Each row is a point. Each copy is the shape, with its points in the same order, turned, moved and blurred by noise. Say if it was mirrored as well.

Shape:
0.010; 0.057
-0.084; -0.024
0.048; -0.006
0.016; -0.008
-0.022; -0.029
0.029; -0.020
Copy 1:
-0.018; 0.063
-0.046; -0.061
0.047; 0.033
0.025; 0.013
0.009; -0.026
0.039; 0.012
Copy 1 is: only turned
Copy 2, 6 rows:
0.050; 0.005
-0.068; 0.046
0.006; -0.061
-0.005; -0.031
-0.039; -0.005
-0.011; -0.052
Copy 2 is: only turned

Shape, 8 rows:
0.036; 0.080; 0.037
-0.048; -0.077; 0.025
-0.021; 0.037; 0.010
0.043; -0.014; 0.000
-0.001; 0.019; -0.023
0.055; 0.039; -0.022
0.042; -0.013; -0.012
-0.041; 0.008; 0.004
Copy 1, 8 rows:
0.000; -0.017; 0.100
0.021; 0.054; -0.057
-0.029; 0.003; 0.033
0.055; -0.029; 0.014
-0.010; -0.034; 0.013
0.018; -0.066; 0.055
0.046; -0.043; 0.010
-0.026; 0.014; 0.000
Copy 1 is: mirrored
Copy 2:
-0.053; 0.063; 0.048
-0.004; -0.098; 0.025
-0.058; 0.006; 0.011
0.029; 0.004; 0.037
-0.014; 0.007; -0.011
0.001; 0.055; 0.011
0.030; 0.015; 0.019
-0.043; -0.030; 0.000
Copy 2 is: only turned
Copy 3, 8 rows:
0.051; -0.046; 0.028
-0.044; 0.106; 0.022
-0.016; -0.010; 0.010
0.046; 0.042; -0.017
-0.006; 0.003; -0.027
0.054; -0.016; -0.039
0.039; 0.037; -0.028
-0.041; 0.015; 0.005
Copy 3 is: mirrored

Shape (7 x 4):
-0.016; -0.037; 0.010; -0.005
-0.034; -0.001; 0.042; 0.041
-0.057; 0.012; -0.018; 0.005
0.012; -0.035; -0.007; 0.042
0.013; 0.030; -0.048; -0.103
0.043; -0.005; -0.011; 0.000
0.057; 0.006; -0.011; -0.053
Copy 1, 7 rows:
-0.005; -0.047; -0.009; -0.001
-0.064; -0.048; 0.017; 0.026
-0.025; 0.021; -0.006; -0.006
-0.011; -0.053; -0.023; 0.052
0.075; 0.013; 0.047; -0.066
0.042; -0.035; 0.012; 0.040
0.063; -0.031; 0.050; -0.003
Copy 1 is: only turned
Copy 2:
0.034; -0.052; -0.003; 0.006
0.031; -0.006; 0.017; 0.062
-0.007; -0.013; -0.044; 0.042
0.079; -0.018; -0.010; 0.009
-0.053; -0.020; -0.046; -0.084
0.047; 0.005; 0.000; -0.039
0.013; -0.012; 0.007; -0.078
Copy 2 is: only turned

Shape (10 x 4):
0.025; -0.030; 0.032; 0.000
0.049; -0.030; -0.007; -0.035
-0.014; 0.029; -0.085; 0.021
-0.015; -0.030; 0.028; -0.029
-0.007; 0.003; -0.058; -0.010
0.094; 0.060; -0.033; -0.022
-0.004; 0.002; -0.002; -0.030
0.009; 0.003; -0.064; -0.051
-0.015; -0.003; -0.003; 0.008
0.084; -0.044; -0.003; 0.056
Copy 1 (10 x 4):
0.016; 0.015; 0.032; 0.016
0.042; -0.028; 0.013; -0.003
-0.052; -0.029; -0.073; 0.004
-0.016; 0.008; 0.046; -0.021
-0.032; -0.037; -0.032; -0.011
0.074; 0.000; -0.079; -0.015
-0.008; 0.002; 0.006; -0.032
-0.004; -0.053; -0.029; -0.043
-0.034; 0.012; 0.000; 0.002
0.048; -0.006; -0.002; 0.098
Copy 1 is: only turned
Copy 2, 10 rows:
0.012; -0.035; -0.005; 0.028
-0.016; -0.026; -0.053; 0.004
0.008; 0.059; -0.013; -0.071
-0.028; -0.029; 0.018; 0.028
-0.014; 0.029; -0.013; -0.043
0.048; 0.040; -0.096; 0.014
-0.022; 0.015; -0.002; 0.007
-0.048; 0.042; -0.038; -0.034
0.004; 0.006; 0.018; -0.005
0.060; -0.068; -0.042; -0.033
Copy 2 is: mirrored
Copy 3, 10 rows:
0.011; 0.004; 0.019; 0.017
0.049; 0.015; 0.007; -0.027
0.005; -0.092; -0.058; -0.050
-0.018; 0.026; -0.012; -0.002
0.010; -0.048; -0.052; -0.048
0.057; -0.056; 0.049; -0.086
-0.012; -0.004; -0.010; -0.039
0.023; -0.018; -0.048; -0.076
-0.016; -0.029; -0.018; -0.003
0.081; -0.049; 0.030; 0.040
Copy 3 is: mirrored

Shape:
-0.020; -0.061; 0.010; -0.035; -0.012; -0.021
-0.037; -0.010; 0.063; -0.011; -0.024; 0.005
-0.001; 0.012; -0.032; 0.004; -0.032; 0.028
-0.012; -0.012; -0.050; -0.022; -0.024; 0.016
0.005; -0.012; -0.055; -0.033; -0.010; 0.013
-0.037; -0.006; -0.048; 0.010; -0.016; 0.045
0.150; -0.136; -0.026; -0.022; 0.021; 0.002
-0.021; -0.027; -0.019; 0.036; -0.021; -0.017
0.001; -0.010; 0.026; -0.030; 0.071; -0.009
0.006; 0.015; -0.032; 0.010; -0.031; -0.013
-0.024; 0.016; -0.018; 0.034; 0.004; 0.020
Copy 1, 11 rows:
-0.067; -0.045; 0.007; -0.003; -0.013; 0.005
-0.067; 0.012; 0.030; -0.016; 0.047; -0.002
0.027; 0.014; 0.043; 0.018; -0.006; -0.007
0.004; 0.002; 0.034; 0.029; -0.029; 0.016
0.018; -0.018; 0.016; 0.024; -0.025; 0.024
0.011; 0.017; 0.047; 0.069; -0.013; -0.009
0.040; -0.189; 0.007; -0.035; -0.025; -0.027
-0.028; -0.006; 0.045; 0.010; -0.027; -0.054
-0.019; -0.019; -0.057; 0.002; 0.036; -0.031
0.018; 0.026; 0.035; -0.008; -0.031; -0.014
0.012; 0.028; 0.035; 0.029; 0.010; -0.041
Copy 1 is: only turned
Copy 2, 11 rows:
-0.016; -0.064; 0.024; 0.005; -0.059; -0.013
-0.009; -0.015; 0.029; -0.020; -0.062; 0.050
0.025; -0.003; -0.021; -0.008; 0.010; -0.002
0.018; -0.036; -0.011; -0.018; 0.002; -0.028
0.025; -0.027; -0.004; -0.010; -0.001; -0.050
0.005; -0.028; -0.005; -0.029; 0.039; -0.001
0.027; -0.057; 0.030; 0.172; -0.028; -0.093
-0.043; -0.024; -0.024; 0.003; -0.009; 0.000
-0.025; 0.014; 0.076; -0.002; -0.048; -0.041
-0.001; 0.005; -0.040; -0.009; -0.016; -0.019
-0.023; 0.015; 0.000; -0.021; 0.016; 0.005
Copy 2 is: only turned
Copy 3 (11 x 6):
0.017; 0.010; 0.058; 0.003; 0.022; 0.041
0.057; 0.040; 0.058; 0.048; -0.006; -0.006
-0.039; 0.022; 0.040; 0.047; -0.028; -0.019
-0.043; -0.008; 0.048; 0.022; -0.023; 0.013
-0.041; -0.005; 0.019; 0.009; -0.025; 0.018
-0.046; -0.015; 0.043; 0.065; -0.009; -0.001
-0.086; 0.094; -0.050; -0.026; 0.051; 0.127
-0.039; 0.028; 0.060; 0.046; 0.037; -0.009
0.033; -0.003; -0.028; 0.007; 0.032; 0.000
-0.035; 0.026; 0.039; 0.012; -0.008; -0.037
-0.018; 0.005; 0.028; 0.077; 0.001; -0.042
Copy 3 is: mirrored
